Each row of a before or after table is a point. One or more steps were done to the points. Then noise was added and the rows were shuffled. The steps act on how far a point lies along the listed directions, d1 being the first. Write out the steps. A step turns or swaps two directions, mirrors them in a line or flattens them onto one, adds a multiple of one to another, or multiplies one. Angles are multiples of 10 degrees, from the lower direction toward the higher: turns from -170 to 170, lines from 10 to 170 but not 90. Use the fewest steps. Two steps may share a direction if one is a turn and the other turns, adds or multiplies; they go together, in the order done. Otherwise the lowest direction goes first.

Directions:
(1): [-27 -35  33]
(2): [ -6 -36 -42]
(3): [ 48 -24  14]
Before (13 x 3)
[[ 18  -3   3]
 [ -5  17   2]
 [ 44  -9 -11]
 [ 11   2   6]
 [ 14  13   6]
 [  7  43   2]
 [ 37  20  -5]
 [ -5 -49  -6]
 [ -6 -35 -15]
 [ 12  -2  15]
 [ -2 -71   4]
 [  2 -30 -17]
 [  2 -51  -9]]
After (13 x 3)
[[-37  18  20]
 [  2  23   7]
 [-41 -30   1]
 [-11  21  26]
 [ -7 -49 -36]
 [ -4   4  14]
 [  1 -56 -46]
 [  2 -78 -40]
 [ 10 -73 -36]
 [ 18 -97 -37]
 [  0   2  29]
 [ -9  -4  12]
 [-13  59  30]]
Steps: swap d1 and d3; multiply d2 by 2

Directions:
(1): [-31  -1   7 -36  31 -54]
(2): [-48  56  -4   0 -19  15]
(3): [-25 -17 -58  24  33  11]
(4): [-12  -3  38 -10  48  46]
Before (8 x 6)
[[ 46  13  95 -53  23  16]
 [ 11 -64  10 -39   5 -54]
 [ 54 -39  20  18  10  33]
 [  8   9   5   0 -43  25]
 [ 38 -45  -9  13  14 -39]
 [ 11 -16 -14  23   3   8]
 [ 28 -32  54  -4  36  65]
 [ 15 -15  20 -22  19 -41]]
After (8 x 6)
[[ -2  -9 -24  19  12   7]
 [ 50 -12  22  24 -42  62]
 [ 76  35  54 -15 -63   2]
 [ 32 -16 -10  27 -23  22]
 [  9   5  35 -23   7 -21]
 [  5 -20   0   2  28 -26]
 [-10 -37  34 -43   4 -24]
 [  2  -4 -26   8 -36  -6]]
Steps: turn d1 and d4 by 50 degrees; turn d3 and d4 by 40 degrees; multiply d2 by 0.4

Directions:
(1): [ 16  35  -2 -62  25  20  30  30]
(2): [-37 -33 -13 -15  -4  71 -17  -3]
(3): [-41  29  39  37  41  16  28  -4]
(4): [ 31 -14  44 -23   1  12  10 -66]
Before (8 x 8)
[[-95 -16  34  73  21  61 -11 -23]
 [-41  -1  -3  43  29   7  -1   9]
 [ -8 -24  20  -1  -5  23   8 -17]
 [ 20  40  64  -1  32 -31  39 -25]
 [ 10 -20  29  25  -1   5  -5 -57]
 [  3 -56 -18 -38 -41  30 -23 -23]
 [ -6  -1   6  18  -6 -11 -13   6]
 [ 10  -6   1 -14  -3 -13   8 -14]]
After (8 x 8)
[[ 45   6  55 -48  23  28  31 -69]
 [-69  56  41   0  68  63  45  27]
 [ 13 -15   8 -16  -6  -9   5 -29]
 [  3 -18  38 -16   5  28  21 -30]
 [ -1 -49   3 -58 -24  59  -7 -36]
 [ -2  16  -2  -7   3  -5  -2  27]
 [ 47  12  82  12   9 -50  23 -76]
 [-37  31 -17  21  43   1  15  49]]
Steps: multiply d1 by -1; turn d2 and d3 by 20 degrees; multiply d4 by 2

Directions:
(1): [-19  21  53  34  10  40  14  19  46]
(2): [ 20  -9 -46  32  -2   0  -6  73  14]
(3): [-16 -34   5 -29 -39  49 -54   9   3]
(4): [-29 -28 -25 -37  45 -12   4  -5  58]
(5): [-32 -30  21  47  28 -35 -48  -2 -17]
Before (13 x 9)
[[ 30  31  23 -38 -53  65  20  -1 -10]
 [ 31  18 -21  40  15 -11  23  31  13]
 [-36 -15  28  60 -29  32 -30  28   6]
 [-22   5   9 -36  11  13  10 -21  24]
 [ 16  27  52  26 -53  72 -29  33   6]
 [  6 -46 -57 -55  50 -31  19 -48   3]
 [  1 -33 -13  23   4   9  -2  36 -13]
 [ -7   3  -3  18  21  11  12  49  24]
 [-31  25  25  40  21  16   6  -1  44]
 [ 23 -21   5  -8  13  18  11  19  38]
 [  0  29 -38  -7  35   4  33  44  50]
 [ -9 -55 -37 -56  14 -57 -34 -62 -35]
 [-60  19  66  49   3  -4 -33  -8 -18]]
After (13 x 9)
[[ 21 -15  13   0  16  20  17  22  44]
 [  6 -57 -66 -67  40 -29   4 -50  -5]
 [-12  23 -17  -5  26  39  18  55  69]
 [-14   5  16  26  21  29  12  55  40]
 [  0 -57 -55 -64  16 -78 -32 -70 -51]
 [ 40  42  13 -27 -38  39  41  -9 -19]
 [ -2 -22   3  37  12  14   8  41   1]
 [-31   4  36  79 -11  17  -4  28  15]
 [-32  19  25  34  15  24  -4   1  44]
 [-14   1  -6 -42  11   0  11 -25  11]
 [ 24  51  52  47 -25  46   8  28  10]
 [-55  13  51  41   1 -18 -33 -14 -29]
 [ 17  10   1  39  -2  28   4  44  31]]
Steps: add 0.7 times d2 to d1; multiply d3 by 0

Directions:
(1): [-10  11   7 -20 -35  37 -12 -65  -7 -12 -59]
(2): [ 35 -17  36 -57  19   6 -54   0  40 -11  16]
(3): [ -8 -31 -51   3   8  43 -44  -9 -21  52  22]
(4): [ 32  44 -23  43  20 -28 -26 -32  47  25 -15]
Before (11 x 11)
[[ 28   2  21   5   1  -7   3  -8   7 -33 -14]
 [ -6  54 -27  71   7   6  -1 -53 -21  33 -46]
 [-10  -8 -37  63  23 -18  43  51 -48  11  40]
 [ -9  22 -67  95  30 -20  20   5 -14  38  20]
 [ 24  25  22  12  -8 -32  41  -6  18 -23   1]
 [-16 -22  30 -12 -12 -10   5  14  -4 -21 -10]
 [ 11   6  27 -42 -26   2 -34  -5  21 -21 -18]
 [-22   3   4  -1 -10  -4  55  38 -25 -17   2]
 [ 39  28  40 -36 -16 -30   7  -3  32 -34 -39]
 [-24  -8 -25  82   2 -27  65  37 -29  19  33]
 [  8  16  43   1  21 -41  24  49  23 -15   5]]
After (11 x 11)
[[ -6   7 -20  31 -27   8  43 -24 -29   3  -8]
 [ 19  46  41  45 -13 -40  36 -44  44 -32 -44]
 [ 13  40  59 -17 -13  -8  16 -56  25 -68 -64]
 [-11 -11 -14  32   4 -20  -7  18   1  16   3]
 [-20   7  77 -34 -17  10  35   4 -42 -54 -29]
 [-20 -20 -50  14 -26  19  23  18 -57  36  -5]
 [-22 -24 -30   1 -14  12 -21  31 -25  26  25]
 [ 43  57  30  33  13 -36   5 -37  36 -41 -45]
 [ 10  39 -16  35  10 -31  33  16  20   2  -8]
 [-17  27 -30  50  -7   8   5 -22 -10  40 -39]
 [  5 -15 -22  26  -3  14   7   0 -33  -2  -1]]
Steps: turn d1 and d4 by -120 degrees; mirror d2 and d3 in the line at 40 degrees

Directions:
(1): [-49  13 -15  24  62  11 -24   6  13 -19  16  60]
(2): [-32 -21   5  -9 -43   4  -5 -45  31  23 -57  45]
(3): [-14   3  -9  -7   4  45  -4 -71  17  18  57 -31]
Before (8 x 12)
[[ -4  13   9   0 -10  41  12 -66  16  14  35  -7]
 [-12  -4  14  11  11 -46  -5  60   5 -24 -60  65]
 [-23  20 -16  16  23 -17  -9  22 -17 -15 -19  53]
 [ 52  25  15   8  49 -15  -3  71 -38 -23  40 -21]
 [-18   6  -6  14  15  -7 -10  -3  -2   9  26  30]
 [  9   3  -9 -16  11 -20   3  20  -6  18   8   5]
 [ 36   4   5 -22 -33  29   9 -50 -12  34  42 -92]
 [ 43   5  16 -18 -33  -8   8  -3 -26  18  28 -51]]
After (8 x 12)
[[ -5   4 -17 -17  20 -12  -7  10   0  19  13  17]
 [-36  13   4  25  65   7 -29  17  12 -11   8  83]
 [  2  -5   2   3 -26 -28   1   7  -3  15 -16  25]
 [-20  14  -9   1  25  29 -25 -43  -1  13  58  12]
 [  3  -4  20  -6 -47  23  20 -58  21  21 -12  -5]
 [ 36  15  17   9  30 -47   7  84 -22 -38  -3  -8]
 [-35   2 -14  -6   3  58 -21 -95  24  35  42 -20]
 [ 13  18  -8   4  -7 -33   7  47 -35 -12 -33  17]]
Steps: turn d1 and d3 by -60 degrees; turn d1 and d2 by 110 degrees

Directions:
(1): [ -6  28  35   1  44   0 -15  -9 -83 -51  -6  20  10  -8]
(2): [  7  36  42   6 -19  -7  55  23 -18  51 -15  39 -47 -17]
(3): [ 64 -52  23  -7  21  31  10 -18 -32  39  39 -25   5 -16]
Before (9 x 14)
[[ -9 -28 -35  13 -27 -10 -26  -4  25  15   3 -17   9  -2]
 [ 16  -7   8 -20  -3  15  11 -13   7  35  22  -7 -29 -19]
 [ -4 -32 -14  11 -24  -9  -8  12  36   2  -3 -11  10  -1]
 [  2  -6 -12  16   3   7  -6   7  28   7   4  -9 -12 -11]
 [-85  87  22  11 -16 -37  11  35 -13 -64 -53  70 -36   1]
 [-62  66   5  11 -12 -50  14  12  12 -42 -37  21 -19  16]
 [-38  57  12  14 -45 -26  77  39  55  46 -53  47 -54  16]
 [-55  73 -13  13 -16 -25   8  10  25  -8 -45  28  -9  14]
 [-11  -9 -14   4  20  15  -6  -1  -1 -30  -2  -3  21 -13]]
After (9 x 14)
[[-33  49  39   2  -4 -14  22  26 -36 -29 -24  53 -34 -20]
 [-26  43  -3  10  14  -8  -3  -6 -11 -11 -19   9   5  10]
 [-13 -29 -33  13 -15  -7 -39 -13  16   1   3 -21  12  -8]
 [-28  36  19   6  -1 -29  19   2  -9 -23 -17   5 -15   5]
 [  3   5  -2 -19  22  16 -26 -24 -13 -15  23  -6  -5  -9]
 [  2  -7 -16  16  15   4 -21  -7  17 -10   6  -6  -2 -12]
 [-29  16   9   2  61  -5 -28 -15 -64 -95 -18   5  35  20]
 [ -8 -41 -13   6 -12  -6 -17   4  20 -19  -2 -21  25  -1]
 [ -4  -8 -10   6 -12  14  27  12  28  15  -4   7  -3 -16]]
Steps: swap d1 and d2; multiply d3 by 0.4
